Each row of a before or after table is a point. The points were changed in one or more steps. Then noise was added and the rows were shuffled. The steps act on how far a point lies along the listed directions, d1 being the first. Write out the steps. A step turns or swaps two directions, mirrors them in a line or flattens them onto one, adds a multiple of one to another, or multiplies one. Angles are multiples of 10 degrees, from the lower direction toward the higher: turns from -170 to 170, lines from 10 to 170 but not 90. Use the fewest steps. Two steps may share a direction if one is a turn and the other turns, adds or multiplies; they go together, in the order done. Otherwise the lowest direction goes first.
(in the rows, 128 means zero)

Directions:
(1): [158 140 167]
(2): [ 98 167 139]
(3): [156 158  98]
Before, 10 rows:
[[110  99 115]
 [ 90 167 168]
 [115 114 163]
 [155 139 174]
 [157 135 189]
 [124 120  91]
 [ 96 126 123]
 [108 108  82]
 [118 119 100]
 [136 143 208]]
After:
[[103 113 122]
 [146 128 204]
 [115 116 162]
 [102 116 115]
 [102 117  83]
 [115 124  99]
 [117 119 159]
 [154 134 189]
 [156 139 173]
 [119 128  93]]
Steps: flatten d2 and d3 onto the line at 100 degrees

Directions:
(1): [117  89 136 144  66 150 145 110]
(2): [137  91 164 111 156 110 180 137]
(3): [187 160 141 150  98 108 145 142]
(4): [161  88  98 162 152 156 117 155]
(5): [132 132 193 131 134 164  94 141]
Before, 11 rows:
[[130 157 154 118  72 126 127 113]
 [147 146 152 103 128 115 135 154]
 [112 112  92 103 166  78 165 125]
 [110  64 130 142 129 122 136 133]
 [120  99 100 136 105 128 165 119]
 [101 119 134  95 148 124 126 117]
 [137 119 126 121 182 147 105 131]
 [111  85 137 144 120 163 124 136]
 [105  94 119 140 109 126 182 136]
 [136  71 168 147 128 160 154 131]
 [157 121  22 137 125  43 227 151]]
After (11 x 8):
[[130 145 154  95 131 115 134 146]
 [134  90 138 155 114 162 127 144]
 [144 141  37 123 114  30 232 139]
 [100 146 152 104  83 132 120 103]
 [150  81 173 151 120 154 159 135]
 [110  95 118 143 108 127 182 139]
 [126 101 101 139 103 126 167 121]
 [160 124 126 134 176 145 109 139]
 [121 104  86 111 172  84 163 130]
 [109 102 123 106 157 135 122 126]
 [132  67 129 154 124 122 140 141]]
Steps: turn d3 and d4 by -40 degrees

Directions:
(1): [165 143 120 173 140  75 134  89 126 167 121 133 132 177]
(2): [170  95 117 127 133 116 137 165 172  97 125  82  85 153]
(3): [113  99 119 133  55 105  94 121  89 141 154 101 102 130]
(4): [125 124 134 119 125 118 176 141 138 176 149 171  65 102]
Before, 8 rows:
[[195 125 101 135 130 100 123 137 166 103 109  62 142 193]
 [157 142 130 156 180 127 130 127 153 109  95 134 150 139]
 [163 135 112 158 172  96 133 111 150 110  99 102 139 156]
 [103 130 123 102 118 137 121 135 115 124 144 132 138  99]
 [160 109 126 126 138 108 149 141 167 119 134 111 100 159]
 [ 90 140 137 111 128 144 127 115 120 122 139 126 150  99]
 [121 153 120 151 134 145 122 102 105 139 129 145 145 119]
 [ 86 112 118 127  75 125 122 134  89 166 160 156 103  89]]
After, 8 rows:
[[ 74 152 141 110 126 149 124 102 103 132 140 142 166  90]
 [231  96  91 135 134  89 130 169 205  77 107  22 105 214]
 [103 168 125 151 131 151 118  86  85 152 130 165 164 109]
 [ 93 139 125 102 117 140 118 126 104 132 145 143 148  92]
 [178 122 109 158 175  91 136 124 166  99  98  86 123 165]
 [ 68 127 123 127  72 131 118 118  70 179 162 176 122  78]
 [162 137 128 157 181 124 131 133 160 105  94 127 144 142]
 [186  87 119 126 141 100 155 164 196  99 132  82  73 175]]
Steps: multiply d2 by 2

Directions:
(1): [ 97 109 120 109 161  99 131 135 147  60 135 100 150 157 193 112 108 105
 154 114 144 111  82 158]
(2): [150 165  84 168 135 102 121  76 162 100 194 122 124 160 124 104 128 165
 145 128  98 135 165 123]
(3): [133 155 151  97 145 126 128 105 117 180 181 110 171 121 135 155 164 123
 105  92  88  94 102 178]
(4): [123 210 185 153 152 113 152 122 111 139 117 171 137 149 158  99  94 124
  99 115 145 145 108  97]
(5): [113 135 156 125 126 123  78 103 108 129 123 103 134 154 131 190  70  88
 149 103 134 125 197 124]
Before:
[[ 91  19 100  66  97 139 116 189 119 118  88  88 126 114 127 131 186 114
  128 164 130 103  91 161]
 [107 129 147 115 149 125 137 141 123 118 118 138 141 126 166 121 138 112
  122 115 123 124  82 133]
 [120  85 147 124  99 142  94 152 121 104  91 127 126 124  99 165  85 113
  130 145 140 140 146 107]
 [154  74 128 128  87 176 134 140  88 164  95 129 100  65  66 146 169 137
  132 159 128 130 153 104]
 [149  62  98  98 143 142 141 167 139 101 124 103 115 118 145  92 170 157
  141 153 144 143  69 145]
 [150 193 138 173  99 129 113 100 118 132 110 166  74 138  82 121  89 144
  135 165 143 167 224  61]
 [128 104  96 143 120 141  87  98 144  89 128  94 110 135  95 146  99 119
  177 122 135 132 231 110]
 [165 131  80 129 135 156 121  97 147 163 165  98 120  91  84 130 203 152
  107 134  84 122 142 137]
 [122 133 164 100 122 125 108 122  85 141 107 130 149 134 133 166 120  87
  123  90 141 127 157 145]
 [132  70  72  99 125 131 130 153 140 102 140 102 161 116 141 142 175 128
  148 140 119  99  92 181]]
After, 10 rows:
[[140 119  77 119 154 131 161 119 169 100 178 111 148 108 128  69 198 160
  135 121 105 103  91 161]
 [125 129 152 125 117 144 110 129 104 158 108 142 122 112 113 157 129 113
  119 122 115 138 149 110]
 [105 114 160 120 157 120 169 152 107  68  97 129 142 125 193  81 122 107
  141 133 167 120  50 125]
 [107 166 195 108 123 133 167 175  84 185  82 172 138 126 142  84 167 130
   57 148 135 132  60 107]
 [136  67 100 102  99 142 127 150 112 115  93 130 121 106 105 130 166 121
  135 134 144 137 134 143]
 [121  91 140  96 125 134 132 159 138 112 136 120 161 109 126 131 148 128
  108 133 112 112  57 160]
 [153 188 146 157 124 139 166 146 104 169 110 192 142 118 122 104 146 151
   88 145 136 145 105 102]
 [130 173 111 173 169 122 147 117 152  70 106 138 102 144 154  65 112 133
  121 146 153 161 119  74]
 [154 190 200 123 161 134 139 127  91 179 129 147 136 138 148 115 125 140
   91 113 138 156 102 112]
 [105 102  83  89 151  90 106 107 164  45 182  64 140 157 176 128 132 110
  184 127 118  91 119 191]]
Steps: turn d1 and d3 by 150 degrees; turn d4 and d5 by 120 degrees

Directions:
(1): [158 129 115 140 116 129 210 132 120 138 121 160 186 127  99 140 146 145
 159 104 127 140 131  99 114 108  99 104 141 143 148 131 185 144 128 121
 109 145 106 118 107 101 110  77  74 111 184 171 107 133 141 177 103  80
 136 159 159 181  89  56 139 101 143 144]
(2): [104 112 140 188 109 129 177 182 162 150 151 138 150 159 160  92 144 145
 126 163 142 149 137 132 114 140 143 125 185 128 186  86 133 119 138 132
 176 101 117  93 172 131  83 162 120 168 105 165 175 120  69 134 146 188
 158 125  97 151 151  94 129 118 119 114]
(3): [120 166 107 206  74 134 112 116  89 128 150 110 157 139 170 120 118 149
 157  98  97 110 103 125 116 155 173 168 113 162 183 125 160 148 149 119
  91 118 116 144 117  73 141 118 138 164 149  70 101 153 108 147 159 134
 157  90 165  94 111 155  72 142 130 162]
(4): [ 95 126 155 152 161 122  94 156 172 102 128 175 130 165 161  98 137 148
 177 135 113 111  62 165 161 189 109 117 117  90 132 164  83 102 125 107
 115 144 173 157 101 160 123 114 119 134 168 150 141 101 108 154 103  69
 176 154 141 170 136 144  95 156 103 138]
(5): [123 129 127 140 117 103 129 192 126 134 124  93 144 194  49 175 133 117
 104 123 143 149 109 174 114 139 148 123 128 137 173  97  80 142 113 172
 160 167 126 153 142  93 132  52 151  95 122  97 129  93 152 158 177  92
 138 132 116 112 134 140 171 154 104 107]
(6): [147 127 134 118  93 145 116 163 168  71 127 141  83  96 136 151 133  97
 121 173 161 136 104  99 171 138  71 158 199 136 128 123 159 122 133 160
 120 139 127 115 159  77 133 168 139 119 138  92 174  89 177 157 157 123
 112 113 180 161  75 137  96 161 148 138]
Before (11 x 64):
[[ 98 137 119 127 152 125 109 121 121  99 138 141 139 117 164 111 111 136
  153 135 112 112  95 133 140 144 119 126 136 107 119 138 117 113 132 120
   99 109 148 147  95 149 124 124 121 114 163 132 141 129 116 138 109 106
  149 136 157 138 138 137 102 167 101 166]
 [143 145  92 171  80 118 195 147  96 144 132 111 207 166  67 167 141 151
  142  88 127 145 145 125  91 110 136 121 120 166 182 111 166 159 148 146
  130 157 108 148 108  71 133  60 119 127 152 114  76 137 151 178 145  97
  138 114 147 118 111  90 133  75 114 158]
 [118 182 110 185  89 139 104 120 110 104 162 114 141 114 211 109 111 152
  177 114 100 116  83 141 126 173 160 174 133 167 173 138 144 123 154 134
   60 111 122 133 132  61 151 151 159 170 149  45 112 134 115 152 175 121
  145  82 176 102  96 182  43 151 122 150]
 [124 153 111 126  97 157  92  89  93 132 166  74  74  81 180 121  91 122
   70 149 135 121 183  92 122 111 190 175 108 144  92 108 113 120 148 163
  155  76 112 124 161 137 162 209 176 163  45  79 114 161 127  49 174 219
   81  51 101  40 150 177 132 129 154 124]
 [135 100 121 132 128 109 210 155 129 201 130 118 154 173  88 152 145 148
   87 145 138 170 188 140  92  75 149  88 125 132 158  85 128 133 128 122
  183 114  94 105 152 148 100  83 110 144  85 186 119 135  89 128 116 183
  137 123  72 137 171  86 195  85  97  83]
 [124 120 132 124 143 121 137 100 120 131 129 149 138 126 142 128 130 143
  156  83 112 115 129 110 118 120 104  90  84 130 124 154 146 110 142 102
   77 147 138 138  98 171 136 100 111 113 164 153  91 140 118 130 110  94
  146 137 129 133 126 119 132 103 108 141]
 [149 134 142 131  98 128  61 123 152  78 133 134  52  80 190 117 132 112
  140 162 120 117  79 122 162 168 104 187 158 103  97 152 160 111 159 129
  106 119 131 113 141  93 148 207 149 154 129  79 160 118 140 122 136 143
  124 100 177 136 111 165  61 158 145 155]
 [ 84 115 139 170 128 145 126 157 173 145 150 161 145 154 165 101 130 139
  150 142 123 136  88 151 136 182 149 129 125 123 169 135 122 116 140 115
  145 100 144 128 132 133 125 131 112 155 118 157 142 116  79 158 124 131
  166 138 114 166 128 126 120 144 117 117]
 [116 101 142 116 139 140  78 137 150  88 115 128  84 148 124 139 121 108
  132 138 126  95  84 153 151 144 131 131 133  94 120 143  77 104 102 139
  120 118 150 167 133 140 157 142 144 120 138 110 139 111 129 106 133 120
  115 138 117 114 136 157 121 163 107 132]
 [161 130 125  48 138 142 125  85 104 123  90 122 108  96  79 162 133 120
  127 113 153 134 145 104 123  86  95 114 119 134  78 155 147 156 132 127
  117 118 138 124 108 120 146 113 115  74 131 112  97 129 187 116  97 103
  105 146 142 145 111 118 129 108 149 134]
 [112 159 118 159 102 151 107  63  92 141 164 114 106  64 202  96 111 134
  127 102 106 109 155 110 116 129 181 176 133 172 173 117 160 140 144 108
  130  68 114  96 152 110 130 207 163 205 111  82 127 163  77  76 143 222
  147  58 134  92 149 159  63 107 141 151]]
After:
[[138 128 102 104  98 154 129  98 109 151 134 105 122  88 110 161 111 100
   95 118 137 143 152 103 116 108 151 149 113 166 128 120 174 148 138 141
  127 100 100 117 140  88 161 131 128 121  89 103 106 144 146 129 145 157
   92 109 128 110  96 131 151 125 154 116]
 [114 132 106 134 114 132 154 130 110 119 148 112 141  97 155 121 112 124
  116 151 133 135 144 103 116 106 130 137 180 136 140  93 155 128 139 142
  128  87 110 109 139 120 109 154 126 126 125 127 158 139 112 126 140 174
  124 112 141 123 136 111 121 147 117 155]
 [109 112 159 128 150 137 145 158 168 129 112 168 135 160 137  99 155 156
  167 149 151 139 102 141 131 149  98  99 159 100 137 144 111 128 138 111
  153 105 164 114 125 154  99 131 100 118 140 171 149 102 108 141  91 113
  177 166 118 197 144  98 107 117 118 129]
 [ 82 157 142 135 160 143  27  96 129  99 157 133  78 129 210  88  97 152
  142 132  97  86  91 150 163 189 173 153  50  87  72 179  40  89 138 124
  118 107 181 183  95 195 174 163 164 158 110 104 100 138 111  75 123 111
  140  92 118  80 165 213  94 165 117 142]
 [147 131 142 140  92 128  71 131 156  81 137 132  54  82 193 113 134 114
  136 168 125 121  86 121 158 167 107 187 170 107 107 143 165 111 160 132
  115 114 126 104 150  92 141 216 149 161 122  82 168 119 133 122 140 156
  126  97 172 139 113 158  63 154 146 151]
 [123 110 131 155 115 126 181 129 132 152 144 141 148 131 152 118 137 144
  137 108 131 135 157  97 102 106 115  94 133 144 161 112 168 113 152 116
  112 125 114 103 141 157 108 133 110 137 136 167 123 140  90 128 134 156
  148 125 108 137 134  92 140  88 114 130]
 [151 120 114  67 169 102 138  91  97 170 101 121 132 151  59 185 127 137
  108  98 111 136 156 151 116  79 130  84  41 118  86 152 103 135 114 105
  119 152 124 162  82 163 154  31 115  97 125 150  60 140 151 126  82  87
  119 138 109 118 152 132 186 103  97 101]
 [127 144 103 179 101 112 177 154 112 136 132 133 210 184  80 153 143 162
  166  86 116 136 116 144 103 137 130 112 106 149 179 130 143 149 146 133
  122 165 129 165  88  90 134  47 114 127 171 125  75 128 141 187 130  65
  159 127 150 133 117  99 120  86 101 163]
 [123 180 107 188  79 141 115 121 106 109 164 107 140 109 210 112 111 150
  167 119 105 121  95 133 120 164 163 176 143 175 179 126 153 127 158 139
   69 106 112 124 143  54 147 158 159 173 138  44 116 137 114 149 184 138
  139  77 171  98  95 175  47 146 126 147]
 [106 168 124 130 140 144  52  34  88 116 147 134  98  69 196 102 105 138
  160  74  81  82 111 136 141 155 167 167  74 148 132 172 126 132 135  88
   87  96 151 142  97 135 159 168 161 180 152  73  94 158 101  84 110 140
  155  78 157  96 145 192  48 128 129 167]
 [123  93 137 134 110 145 117 155 151 106 125 112  89 141 125 137 124 103
  107 156 144 115 118 135 133 122 140 139 175 112 147 105 105 112 109 154
  149  99 123 136 172 121 139 169 146 136 109 115 160 115 114  99 156 177
  105 123 101 107 139 134 134 148 117 122]]
Steps: turn d4 and d6 by 20 degrees; turn d2 and d4 by -150 degrees
